Every row gives one point. Each copy is the shape, with its points in the same order, turned, moved and blurred by noise. Some copies are also mirrored. Which?
In the rows, 128 means zero.

Shape:
[[106 101 147]
 [179 131 132]
 [139 137 126]
 [ 82  53 131]
 [118  77 112]
 [138  62 136]
 [205 182  75]]
Copy 1, 7 rows:
[[ 92 104 133]
 [ 94 182 155]
 [ 95 158 123]
 [125  65 146]
 [138 108 144]
 [124 108 175]
 [126 249 118]]
Copy 1 is: only turned
Copy 2 (7 x 3):
[[132  83 122]
 [ 99 142 166]
 [106 129 127]
 [186  73 119]
 [169 113 130]
 [165 100 163]
 [ 76 217 140]]
Copy 2 is: only turned
Copy 3 (7 x 3):
[[118 154 172]
 [168 149 115]
 [133 130 131]
 [127 158 229]
 [143 134 194]
 [161 174 190]
 [181  81  79]]
Copy 3 is: only turned

Shape, 8 rows:
[[138  76 176]
 [ 63 150  92]
 [194  68 183]
 [130 102  78]
 [112 160 104]
 [149 113 117]
 [ 92 131 107]
 [148 100 170]]
Copy 1 (8 x 3):
[[202 140 203]
 [ 99  96 116]
 [231 190 201]
 [175 128  98]
 [118 147 128]
 [178 156 144]
 [130 113 133]
 [187 151 193]]
Copy 1 is: only turned
Copy 2:
[[157  55 131]
 [145 180 178]
 [140  31  84]
 [167 152 100]
 [115 158 143]
 [136 115 104]
 [147 151 156]
 [132  66 125]]
Copy 2 is: mirrored

Shape:
[[ 89  38 113 153]
 [ 90 195 123 146]
 [126  97  93 136]
 [177 176 135 178]
 [173 177  86 179]
 [ 67 116 140  78]
 [107 160 127 129]]
Copy 1:
[[211 108 105 142]
 [ 98 135 142  42]
 [158 156 124 128]
 [ 93 147 213 100]
 [119 186 206  86]
 [111 108  58 104]
 [103 131 130  80]]
Copy 1 is: mirrored
Copy 2 (7 x 4):
[[153  74 197 125]
 [ 89 155  95 185]
 [167 103 136 151]
 [164 210 111 174]
 [183 179 103 207]
 [ 92  84 106 102]
 [114 141 102 153]]
Copy 2 is: only turned
Copy 3, 7 rows:
[[179  74  60 193]
 [128 182 152 139]
 [167  94 101 129]
 [130 107 207 109]
 [174 118 192  97]
 [105 150  52 151]
 [127 150 122 129]]
Copy 3 is: only turned
Copy 4 (7 x 4):
[[145  54  92 204]
 [ 90 119 124  72]
 [119 111 123 181]
 [ 99 112 205 127]
 [ 59 132 190 133]
 [165 122  69 118]
 [115 128 127 105]]
Copy 4 is: only turned

Shape:
[[152 118 159  98 106 110]
 [122 158 121  73 142 112]
 [106 121  58  44 135 127]
 [126 185 109 152 206 108]
 [149  80 137  78  95 113]
 [ 78 134  97 170 152 166]
 [184 168 127 155  45 101]
 [ 89 173 157 118  50  86]
 [198  94  78  77 131 149]
 [212 175 146  95 116 160]
 [179 176  89 160  73  78]
 [108  95 111 171 186 107]]
Copy 1:
[[150 121 142 135 131  94]
 [ 98 140 139 110 100  61]
 [ 63 175 140 122 157  27]
 [ 54 156 108 123  48 129]
 [148 131 145 163 163  70]
 [ 62 208 164 136 108 152]
 [179 140  92  74 151 146]
 [193 188 152  76 101  94]
 [ 74 105 112 138 197  83]
 [107  63 129  81 138 123]
 [150 162  55  82 137 136]
 [ 78 181 123 198  92 135]]
Copy 1 is: mirrored
Copy 2, 12 rows:
[[133  81 118 117 139 100]
 [158 112 150  95  90  97]
 [109 131 143  39  75  98]
 [154 168 154 168  65 155]
 [ 94  88 113  72 154  86]
 [116 172  70 113  70 151]
 [190 107  94 101 195 164]
 [203 144  72 100 163  72]
 [ 94  63 156  60 123 163]
 [176  41 133 114 125 154]
 [169 138 125  99 187 183]
 [ 72 163 109 140 109 135]]
Copy 2 is: only turned
Copy 3 (12 x 6):
[[143  67 139 117 146 126]
 [163 142  99 103 144 145]
 [219 170 122 155 152 110]
 [ 76 184 101 127 119 132]
 [171  81 165 125 157 109]
 [110 160 153 136  61  85]
 [105  30  73 139 127  77]
 [156  71  77  57 111  82]
 [159 103 144 207 172 128]
 [125  71  90 171 117 182]
 [ 97  73  54 148 150  60]
 [ 79 169 176 116 127  84]]
Copy 3 is: mirrored
Copy 4:
[[156 113 111 158 126 147]
 [ 96 121 104 124 155 157]
 [ 89  91  52 104 191 125]
 [ 39 133 172 123 120 116]
 [171  85  85 157 142 131]
 [102 132 129  57 111  70]
 [148 191  87 198  86 108]
 [138 167  64 124  65 177]
 [135 100  94 173 205  77]
 [145 180 142 183 184 129]
 [ 97 175  80 204  86  95]
 [ 86  70 156 110  93  77]]
Copy 4 is: mirrored
